Each row of a before or after table is a point. The points were changed in one or more steps. Then noise was added and the rows were shuffled. The steps act on columns, c1 being the first. Name the steps. A step turns or swaps two columns, mirrors them in a line or flattens them onto one, adds a multiple of one to another, or multiplies or shifts one. Angles are multiples of 10 degrees, from the lower column toward the higher: turns from -170 to 170, lines from 10 to 170 but not 90. Use the fewest steps. Two steps may share a column if one is a turn and the other turns, adds or multiplies; they go together, in the order done. Otherwise the lowest column goes first.

Before (9 x 2)
[[ 11 -44]
 [ 71  65]
 [ 13 -33]
 [ 63  16]
 [ -9 -27]
 [-19 -25]
 [ 56   7]
 [-27 -22]
 [  1 -14]]
After (9 x 2)
[[-31  -4]
 [ 36  45]
 [-33  31]
 [ 91  30]
 [-28   5]
 [-22  28]
 [-33 -12]
 [ 46  47]
 [-10   9]]
Steps: mirror c1 and c2 in the line at 30 degrees

Before (8 x 3)
[[-61  32   9]
 [-24  16 -25]
 [ 14   8  25]
 [ 18 -22  -5]
 [ 95   3 -16]
 [ 23   2 -27]
 [-67   1 -16]
 [-59   1   9]]
After (8 x 3)
[[-56   2  74]
 [-25  11  -2]
 [ 37  23  -2]
 [ 35  40 -52]
 [-12 -29  21]
 [ 29  -3 -55]
 [ 58   0 -41]
 [  8   2  33]]
Steps: turn c1 and c3 by 130 degrees; multiply c2 by 1.3

Before (13 x 6)
[[ 12 -16   8  19   3   6]
 [-31  11 -10 -29   7  -5]
 [  9  12  12 -16   8   7]
 [  9   7   6  -6  -4 -11]
 [ 30 -13  -4   7   1  -5]
 [-18 -32  -5   9  16  -8]
 [-13  -4   3  -8 -11  -5]
 [ -6  10  25   6  -6  17]
 [-11  18   2 -13  14   8]
 [-26 -10 -40  -5  26   3]
 [ -6  -1  13  24  -4  -2]
 [-24  -3  -7 -13  -1  13]
 [ -4  10 -14 -10   9 -14]]
After (13 x 6)
[[ -3 -49   8  12   2   7]
 [ -3  30  25   6  -6  15]
 [  2  22   6  -7  -4 -11]
 [ -4 -96  -4  14  16  -7]
 [  1 -13   4  -1 -11  -5]
 [  1  -8  -7  -3   1  14]
 [ -8  -4  14  23  -4  -2]
 [  2 -40  -4  -4   1  -5]
 [  2  29 -14  -8   8 -14]
 [  6  35  12 -17   8   7]
 [ -1 -31 -41   3  27   3]
 [  6  33 -10 -15   7  -6]
 [  3  54   2  -8  13   8]]
Steps: flatten c1 and c4 onto the line at 110 degrees; multiply c2 by 3

Before (11 x 8)
[[ 18 -13 -48 -33 -48  -4  -5 -25]
 [ 35   7 -19  35   4  -9 -33 -11]
 [ -6 -19 -11   7 -25  -2 -12  -4]
 [  7  -4  23   2  23  -2  27   2]
 [ -9 -12 -47  15  -8 -25 -36 -11]
 [ 38   7 -17  23   4  -7  -6  37]
 [  3  22  -7  16  -8 -35   1 -35]
 [ 17 -13  -2  32 -11 -57 -17 -24]
 [-14  13  40 -71  10  -1 -21  -5]
 [ 25 -10 -17  -7  32  -3   1   9]
 [-15 -35   9 -45   0  23 -20 -15]]
After (11 x 8)
[[ 34 -28  22 -16   3  39   3  32]
 [  7 -12 -27   1  22  39  -1 -21]
 [ 24 -35  18   9  32  43   7  -8]
 [ -7 -13  12  -4 -26 -32   3  11]
 [-15 -20  -5  11   0 -50  -7  25]
 [  3  19 -12  16  -8  23  24  22]
 [ 18 -31  27  24 -49 -95  43  20]
 [ 16 -31  -3  22 -11  44   7  30]
 [ 38 -31  34 -10   3  30 -13 -19]
 [-10  -2  45  10  -8  17  20  35]
 [-14  27 -23  47   9 -39 -33  19]]
Steps: add -1 times c1 to c2; turn c7 and c8 by -130 degrees; turn c3 and c7 by -140 degrees; turn c4 and c6 by 130 degrees; add 1.5 times c5 to c6

Before (10 x 9)
[[-44   6  -7  -3   9  14  17 -40  -1]
 [  7 -43   9  42  19  32  26  23 -37]
 [ -3 -38 -15  10  15  40   9  15  37]
 [-17 -21 -33 -35  28  30 -10   7   6]
 [ -2 -12 -14  13 -29 -11   4  -1 -12]
 [-68  30 -18  -7  12 -11  42   2  18]
 [-13  37 -29  -3   3  40  13  26 -17]
 [-65   5  45  16 -15  -6  13  30  28]
 [-21  -5  43 -30 -26 -14  20  13  43]
 [ 21  31  20  17   6 -21 -10   3 -29]]
After (10 x 9)
[[-71   9  -5   7   8  17  17 -40  -3]
 [-10  30  20 -14   7 -21 -32  10 -27]
 [-97   5  48 -47 -13  -5   9  34  27]
 [-52  -5  43 -96 -29 -15  20  12  42]
 [-99  36 -19  17  12 -13  19   1  21]
 [-47 -21 -33  17  26  30   1   5   5]
 [-41  36 -26  40   3  42 -10  23 -16]
 [-26 -44  11  25  20  29  55  26 -35]
 [-28 -10 -17  29 -31 -12   7  -2 -11]
 [-34 -36 -13  31  18  41  36  15  37]]
Steps: shift c1 by -30; add -0.7 times c2 to c7; add -1.5 times c3 to c4
